Every row gives one point. The points of each table are mixes of a few directions, plus a little noise. Count the directions of each table, and those that both share. Where both have some left over, give the other angles between the two spaces (their principal angles), to ten degrees, smallest first.

First:
[[ 21  37]
 [-18 -31]
 [-15 -25]
 [-17 -30]
 [  3   6]
 [ 31  56]
 [ -7 -11]]
Second, 6 rows:
[[  0   0]
 [ -1  -2]
 [  6  11]
 [  0   0]
 [-34 -60]
 [ 28  50]]
Directions: first 1, second 1, shared 1

First, 6 rows:
[[ 11  21  -7  22]
 [ -6 -34  29 -43]
 [  3 -23  29 -33]
 [ 30  30  10  22]
 [-57 -27 -54   2]
 [ 20  32  -7  31]]
Second, 7 rows:
[[ 25 -15  -8  20]
 [-38 -22  11 -39]
 [ -2 -18  -6 -18]
 [ 44  -1 -16  34]
 [-37  37  -2 -60]
 [ 14 -30  -4  10]
 [ -5  49  25  54]]
Directions: first 2, second 3, shared 1; angles 90

First:
[[ -3   1  -6  14   4   7  -9  14]
 [ -3  -1  -6  18   7  12 -15  12]
 [ -4   5  -6  10   1   2  -1  16]
 [  2  -9  -1  14  10  16 -22  -3]
 [  1  -1   1  -1   0   1  -1  -3]
 [  8   6  20 -60 -24 -40  52 -38]
 [  4  -6   4  -2   3   4  -6 -11]
 [ -4   6  -5   6  -1  -2   3  14]]
Second:
[[ -1   9   7 -18   1 -16  -2  -9]
 [ 17 -40   1  17   0  39  -3 -30]
 [ -7  17  -5  -6 -11 -18  26  22]
 [ -1   2   0  -2  -2  -3   3   1]
 [  7 -23  -8  24  -2  29   4  -1]
 [ -3   7   5  -7   9  -7 -19  -4]
 [-13  28  -1  -8   5 -24  -9  21]]
Directions: first 2, second 3, shared 2

First, 10 rows:
[[  8  38  10   6   4   8 -22 -22   9 -24  19]
 [ -5 -22  -9   3 -17  -6  31   3   2  14 -26]
 [ -3  -6  -4  24 -24 -47   3  38   4   4   7]
 [  0  -9  -3 -32  19  53  21 -34  -9  -3 -34]
 [ -1   4   4  21  34  45 -20   4   7  -8  28]
 [-24 -19  -1  25  -2 -12  56  23   4 -25 -33]
 [  6   2  13 -60  18 -23 -49 -29 -23  24  28]
 [  2  12   8  17 -39 -54 -17 -46  32  45  46]
 [  3  -9  -8  -2 -12 -13   8  27  -8   1 -17]
 [ 14  10  -9  -4  19  47 -12  35 -17 -28 -17]]
Second, 11 rows:
[[-14  39 -18   6 -46   0   5 -15  -7  -1 -33]
 [ -6   3 -11  -3   0  10 -13  10 -13   6  -4]
 [  1   3   1   3  -5  -4   6  -6   4  -1  -1]
 [ 17   7  29  15 -24 -44  59 -56  52 -27  -6]
 [  2   1   5   4  -5  -7  10  -9   8  -4  -1]
 [-17  -5 -27 -13  21  39 -55  50 -47  26   4]
 [  1  14   1   6 -20  -9  15 -17   9  -8 -12]
 [-11  -5 -17 -10  21  29 -41  38 -33  18   6]
 [ -3 -29  -8 -14  45  30 -43  47 -32  21  24]
 [ 22 -10  37  13  -8 -45  60 -52  56 -28   7]
 [  6 -19   9  -4  23   0  -3   9   2   2  14]]
Directions: first 6, second 2, shared 1; angles 50
